Rows are points. The ring and each string are closed loops that go straight from each point to the next, and from the last back to the first. Before rounding, they use only three directions, however many columns there are. How many times does the string pass through the ring? Passing back the other way cancels.

Ring (10 x 3)
[[ 0.46 -0.02 -0.16]
 [ 0.41  0.19 -0.25]
 [ 0.27  0.45 -0.25]
 [ 0.04  0.61 -0.15]
 [-0.21  0.60  0.04]
 [-0.30  0.44  0.25]
 [-0.20  0.24  0.41]
 [ 0.00  0.06  0.46]
 [ 0.26 -0.11  0.34]
 [ 0.41 -0.16  0.09]]
String (9 x 3)
[[ 0.00  0.36  0.35]
 [-0.25  0.60  0.48]
 [-0.03  0.68  0.31]
 [ 0.13  0.42  0.16]
 [-0.12  0.38 -0.02]
 [-0.41  0.39 -0.09]
 [-0.52  0.38  0.10]
 [-0.24  0.18  0.11]
 [ 0.01  0.20  0.10]]
Times through: 0

Ring (9 x 9)
[[ 0.31  0.10 -0.14  0.38  0.46  0.29 -0.06  0.41  0.46]
 [ 0.33  0.47 -0.13  0.19  0.23  0.20 -0.10  0.28  0.57]
 [ 0.24  0.67  0.05 -0.08 -0.05  0.02 -0.12  0.05  0.47]
 [-0.03  0.57  0.21 -0.31 -0.33 -0.30 -0.21 -0.25  0.05]
 [-0.22  0.27  0.20 -0.31 -0.36 -0.45 -0.28 -0.35 -0.28]
 [-0.30 -0.09  0.24 -0.19 -0.22 -0.44 -0.26 -0.30 -0.48]
 [-0.21 -0.35  0.34 -0.03  0.03 -0.24 -0.14 -0.13 -0.42]
 [-0.04 -0.41  0.34  0.15  0.29  0.02 -0.02  0.10 -0.17]
 [ 0.18 -0.26  0.12  0.34  0.48  0.24  0.00  0.33  0.18]]
String (27 x 9)
[[ 0.18 -0.57  0.04  0.54  0.70  0.33  0.01  0.47  0.11]
 [ 0.05 -0.36 -0.16  0.41  0.44  0.08 -0.17  0.29 -0.02]
 [ 0.12 -0.52  0.10  0.45  0.60  0.25  0.00  0.38  0.04]
 [ 0.21 -0.48  0.47  0.34  0.61  0.37  0.18  0.37  0.16]
 [ 0.23 -0.26  0.63  0.17  0.47  0.35  0.22  0.28  0.24]
 [ 0.14 -0.08  0.30  0.14  0.29  0.14  0.02  0.18  0.16]
 [ 0.04  0.01 -0.02  0.15  0.16 -0.04 -0.17  0.10  0.05]
 [ 0.11 -0.22 -0.37  0.48  0.46  0.11 -0.23  0.35  0.10]
 [ 0.25 -0.20 -0.31  0.56  0.61  0.29 -0.13  0.49  0.30]
 [ 0.46 -0.12 -0.21  0.65  0.79  0.55  0.03  0.68  0.62]
 [ 0.25 -0.02 -0.63  0.60  0.54  0.22 -0.27  0.50  0.36]
 [ 0.16  0.10 -0.31  0.32  0.30  0.07 -0.22  0.27  0.24]
 [ 0.18  0.17 -0.01  0.17  0.23  0.10 -0.11  0.20  0.28]
 [ 0.34  0.32  0.38  0.06  0.26  0.30  0.12  0.24  0.54]
 [ 0.48  0.45  0.06  0.24  0.39  0.41  0.06  0.41  0.77]
 [ 0.54  0.53 -0.39  0.44  0.49  0.44 -0.08  0.55  0.89]
 [ 0.29  0.34 -0.53  0.40  0.34  0.16 -0.25  0.38  0.49]
 [ 0.07  0.14 -0.30  0.22  0.16 -0.06 -0.28  0.15  0.12]
 [ 0.10  0.16  0.10  0.06  0.11  0.00 -0.11  0.08  0.15]
 [ 0.37  0.31  0.30  0.12  0.31  0.33  0.10  0.29  0.57]
 [ 0.50  0.28  0.06  0.35  0.53  0.50  0.09  0.50  0.76]
 [ 0.40  0.08 -0.44  0.59  0.62  0.39 -0.12  0.58  0.58]
 [ 0.21 -0.03 -0.44  0.49  0.47  0.18 -0.22  0.41  0.29]
 [ 0.14 -0.04 -0.23  0.35  0.35  0.09 -0.19  0.28  0.17]
 [ 0.13  0.07  0.25  0.08  0.19  0.08 -0.03  0.12  0.18]
 [ 0.25 -0.07  0.46  0.15  0.39  0.30  0.14  0.26  0.31]
 [ 0.30 -0.37  0.47  0.36  0.65  0.46  0.22  0.44  0.32]]
Times through: 2
String (19 x 9)
[[-0.16 -0.63  0.49  0.10  0.26 -0.07 -0.01  0.00 -0.41]
 [-0.02 -0.62  0.65  0.15  0.40  0.12  0.13  0.13 -0.21]
 [ 0.00 -0.60  0.14  0.38  0.49  0.11 -0.05  0.26 -0.16]
 [ 0.02 -0.32 -0.14  0.36  0.38  0.03 -0.18  0.24 -0.06]
 [ 0.07 -0.08  0.04  0.19  0.25  0.03 -0.12  0.16  0.06]
 [ 0.15  0.03  0.42  0.04  0.22  0.13  0.06  0.12  0.19]
 [ 0.26 -0.16  0.51  0.19  0.45  0.34  0.18  0.29  0.30]
 [ 0.25 -0.40  0.30  0.40  0.64  0.39  0.13  0.43  0.24]
 [ 0.15 -0.58  0.10  0.51  0.67  0.31  0.02  0.44  0.07]
 [ 0.00 -0.34 -0.10  0.34  0.36  0.01 -0.18  0.21 -0.10]
 [-0.01 -0.17  0.07  0.16  0.21 -0.04 -0.14  0.09 -0.08]
 [-0.06 -0.16 -0.04  0.16  0.15 -0.13 -0.22  0.05 -0.15]
 [-0.20 -0.44  0.06  0.16  0.16 -0.21 -0.22 -0.01 -0.41]
 [-0.30 -0.59  0.41  0.00  0.07 -0.28 -0.13 -0.15 -0.59]
 [-0.31 -0.55  0.78 -0.19 -0.02 -0.28  0.00 -0.26 -0.61]
 [-0.10 -0.18  0.73 -0.20 -0.01 -0.12  0.05 -0.16 -0.23]
 [-0.06 -0.04  0.12  0.02  0.04 -0.15 -0.17 -0.03 -0.13]
 [-0.21 -0.26 -0.17  0.15  0.06 -0.30 -0.34 -0.05 -0.38]
 [-0.29 -0.60  0.18  0.11  0.13 -0.28 -0.21 -0.09 -0.58]]
Times through: 0

Ring (9 x 14)
[[ 0.48  0.40 -0.05 -0.05 -0.17  0.37 -0.09  0.02 -0.09 -0.04 -0.04  0.37
  -0.02  0.46]
 [ 0.22  0.71  0.04  0.14  0.06  0.02 -0.05 -0.13  0.10  0.18 -0.08  0.39
  -0.15  0.55]
 [-0.10  0.80  0.29  0.15  0.16 -0.29 -0.03 -0.24  0.09  0.41 -0.04  0.24
  -0.20  0.52]
 [-0.43  0.68  0.60 -0.01  0.13 -0.57  0.05 -0.30 -0.14  0.67  0.07 -0.04
  -0.18  0.36]
 [-0.50  0.45  0.72 -0.23 -0.02 -0.61  0.15 -0.22 -0.43  0.76  0.16 -0.24
  -0.10  0.20]
 [-0.37  0.17  0.70 -0.44 -0.23 -0.43  0.18 -0.10 -0.68  0.68  0.22 -0.33
   0.01  0.08]
 [-0.13 -0.03  0.61 -0.54 -0.38 -0.11  0.11 -0.01 -0.75  0.45  0.23 -0.29
   0.11  0.06]
 [ 0.29 -0.05  0.32 -0.45 -0.43  0.36 -0.07  0.06 -0.55  0.04  0.13 -0.02
   0.15  0.19]
 [ 0.43  0.08  0.15 -0.31 -0.37  0.46 -0.10  0.06 -0.38 -0.06  0.06  0.15
   0.10  0.30]]
String (24 x 14)
[[ 0.05  0.43  0.30 -0.12 -0.10 -0.05  0.00 -0.10 -0.22  0.30  0.04  0.11
  -0.05  0.36]
 [ 0.17  0.58  0.27  0.08  0.01  0.19 -0.28 -0.22  0.14  0.00 -0.06  0.31
  -0.09  0.55]
 [ 0.55  0.67 -0.12  0.22  0.02  0.47 -0.29 -0.11  0.31 -0.23 -0.16  0.60
  -0.11  0.68]
 [ 0.66  0.54 -0.30  0.07 -0.12  0.43 -0.03  0.07  0.02 -0.09 -0.10  0.55
  -0.06  0.55]
 [ 0.58  0.45 -0.37 -0.09 -0.21  0.16  0.29  0.22 -0.32  0.22 -0.01  0.40
  -0.04  0.39]
 [ 0.15  0.32  0.26 -0.18 -0.18  0.08 -0.02 -0.05 -0.28  0.21  0.05  0.11
  -0.01  0.33]
 [ 0.23  0.17  0.38 -0.24 -0.26  0.37 -0.25 -0.09 -0.24 -0.05  0.05  0.10
   0.07  0.35]
 [ 0.47 -0.08  0.32 -0.37 -0.44  0.72 -0.34  0.00 -0.33 -0.31  0.06  0.11
   0.18  0.31]
 [ 0.63 -0.18  0.10 -0.47 -0.56  0.74 -0.15  0.17 -0.53 -0.25  0.09  0.12
   0.22  0.23]
 [ 0.48  0.10 -0.07 -0.37 -0.41  0.27  0.21  0.22 -0.59  0.17  0.09  0.14
   0.09  0.22]
 [ 0.22  0.28  0.11 -0.26 -0.25  0.02  0.17  0.07 -0.45  0.32  0.08  0.09
   0.01  0.26]
 [ 0.06  0.18  0.47 -0.28 -0.24  0.15 -0.15 -0.11 -0.33  0.14  0.09 -0.01
   0.05  0.29]
 [ 0.23  0.23  0.18 -0.27 -0.26  0.11  0.07  0.04 -0.42  0.23  0.08  0.09
   0.03  0.27]
 [ 0.18  0.29  0.19 -0.23 -0.22  0.06  0.07  0.01 -0.37  0.26  0.07  0.10
   0.01  0.29]
 [ 0.29  0.10  0.41 -0.26 -0.30  0.52 -0.36 -0.11 -0.20 -0.20  0.04  0.11
   0.10  0.36]
 [ 0.52  0.15  0.20 -0.17 -0.29  0.72 -0.40 -0.06 -0.08 -0.36 -0.02  0.29
   0.10  0.45]
 [ 0.37  0.30  0.25 -0.08 -0.18  0.52 -0.37 -0.13  0.00 -0.23 -0.03  0.28
   0.03  0.48]
 [ 0.69  0.52 -0.17  0.13 -0.10  0.66 -0.32 -0.04  0.22 -0.35 -0.15  0.60
  -0.04  0.64]
 [ 0.63  0.69 -0.42  0.15 -0.04  0.24  0.11  0.10  0.04  0.07 -0.12  0.60
  -0.13  0.57]
 [ 0.38  0.63 -0.22  0.04 -0.06 -0.01  0.21  0.07 -0.14  0.30 -0.04  0.40
  -0.12  0.46]
 [ 0.47  0.87 -0.37  0.26  0.09  0.03  0.14  0.01  0.15  0.21 -0.14  0.61
  -0.20  0.62]
 [ 0.24  0.85  0.04  0.29  0.17  0.08 -0.19 -0.22  0.33  0.07 -0.14  0.50
  -0.20  0.67]
 [ 0.41  0.91 -0.37  0.26  0.11 -0.08  0.21  0.02  0.11  0.31 -0.13  0.58
  -0.22  0.60]
 [ 0.20  0.57 -0.01 -0.03 -0.06 -0.11  0.18  0.01 -0.21  0.38  0.00  0.26
  -0.11  0.40]]
Times through: 3

Ring (9 x 14)
[[ 0.07 -0.05  0.29  0.16 -0.27 -0.11  0.08  0.20  0.34 -0.08  0.34 -0.15
   0.06  0.13]
 [-0.08  0.01  0.21  0.08 -0.17  0.18  0.50  0.33  0.28 -0.15  0.28 -0.12
   0.22  0.04]
 [-0.16 -0.04  0.10  0.11 -0.01  0.26  0.72  0.32  0.21 -0.21  0.29  0.00
   0.33 -0.05]
 [-0.19 -0.11 -0.09  0.12  0.31  0.20  0.81  0.16  0.09 -0.33  0.41  0.26
   0.43 -0.19]
 [-0.14 -0.09 -0.18  0.04  0.51  0.05  0.61 -0.05  0.06 -0.44  0.59  0.45
   0.42 -0.26]
 [-0.01 -0.03 -0.18 -0.08  0.57 -0.19  0.17 -0.28  0.09 -0.50  0.78  0.55
   0.32 -0.26]
 [ 0.11 -0.06 -0.07 -0.02  0.43 -0.41 -0.18 -0.34  0.16 -0.42  0.79  0.47
   0.17 -0.16]
 [ 0.19 -0.15  0.08  0.17  0.16 -0.52 -0.30 -0.24  0.23 -0.23  0.65  0.26
   0.03 -0.01]
 [ 0.18 -0.16  0.22  0.26 -0.11 -0.43 -0.22 -0.03  0.30 -0.09  0.48  0.03
  -0.02  0.10]]
String (23 x 14)
[[-0.08 -0.16 -0.02  0.19  0.22 -0.01  0.51  0.08  0.14 -0.26  0.44  0.22
   0.30 -0.11]
 [-0.14  0.13 -0.09 -0.21  0.38  0.19  0.51  0.00  0.14 -0.50  0.62  0.34
   0.42 -0.23]
 [-0.19  0.11 -0.23 -0.25  0.62  0.21  0.62 -0.10  0.06 -0.61  0.71  0.53
   0.52 -0.34]
 [-0.18  0.08 -0.35 -0.27  0.83  0.10  0.56 -0.26  0.00 -0.69  0.84  0.71
   0.55 -0.43]
 [-0.07 -0.26 -0.28  0.20  0.68 -0.21  0.47 -0.23 -0.01 -0.43  0.67  0.61
   0.39 -0.29]
 [ 0.00 -0.30 -0.05  0.35  0.28 -0.25  0.35 -0.04  0.11 -0.21  0.47  0.30
   0.23 -0.10]
 [ 0.02  0.00 -0.04 -0.06  0.34 -0.18  0.08 -0.17  0.17 -0.41  0.69  0.36
   0.24 -0.15]
 [ 0.09  0.17 -0.07 -0.32  0.46 -0.28 -0.25 -0.38  0.21 -0.55  0.91  0.49
   0.22 -0.20]
 [ 0.21  0.03 -0.07 -0.15  0.49 -0.58 -0.53 -0.52  0.20 -0.49  0.96  0.55
   0.10 -0.16]
 [ 0.22 -0.30  0.00  0.32  0.29 -0.68 -0.33 -0.34  0.17 -0.21  0.68  0.38
   0.02 -0.04]
 [ 0.15 -0.37  0.06  0.46  0.14 -0.54 -0.06 -0.13  0.17 -0.10  0.49  0.23
   0.04  0.01]
 [ 0.07 -0.06  0.09  0.08  0.11 -0.24  0.01 -0.06  0.24 -0.26  0.56  0.18
   0.14 -0.03]
 [ 0.18  0.03  0.21  0.00 -0.05 -0.36 -0.33 -0.11  0.33 -0.22  0.60  0.07
   0.01  0.06]
 [ 0.17  0.10  0.28 -0.06 -0.17 -0.29 -0.34 -0.03  0.38 -0.20  0.57 -0.03
  -0.01  0.10]
 [ 0.20  0.02  0.43  0.11 -0.44 -0.30 -0.34  0.13  0.45 -0.02  0.39 -0.25
  -0.10  0.24]
 [ 0.12 -0.12  0.41  0.31 -0.47 -0.20 -0.01  0.29  0.39  0.07  0.23 -0.31
  -0.05  0.24]
 [ 0.03 -0.32  0.26  0.53 -0.28 -0.16  0.36  0.32  0.27  0.08  0.15 -0.18
   0.06  0.16]
 [-0.01 -0.13  0.14  0.22 -0.04 -0.07  0.33  0.17  0.23 -0.14  0.36  0.02
   0.17  0.02]
 [-0.04  0.12  0.16 -0.10 -0.04  0.11  0.28  0.16  0.29 -0.28  0.46  0.01
   0.23 -0.02]
 [-0.16  0.32  0.24 -0.30 -0.20  0.48  0.56  0.39  0.35 -0.31  0.35 -0.17
   0.32  0.00]
 [-0.25  0.09  0.14 -0.02 -0.11  0.53  0.95  0.49  0.24 -0.23  0.21 -0.12
   0.40 -0.04]
 [-0.24 -0.24  0.01  0.36  0.07  0.32  1.10  0.43  0.11 -0.14  0.15  0.03
   0.41 -0.08]
 [-0.16 -0.29 -0.04  0.38  0.19  0.09  0.84  0.23  0.09 -0.17  0.28  0.16
   0.35 -0.11]]
Times through: 4
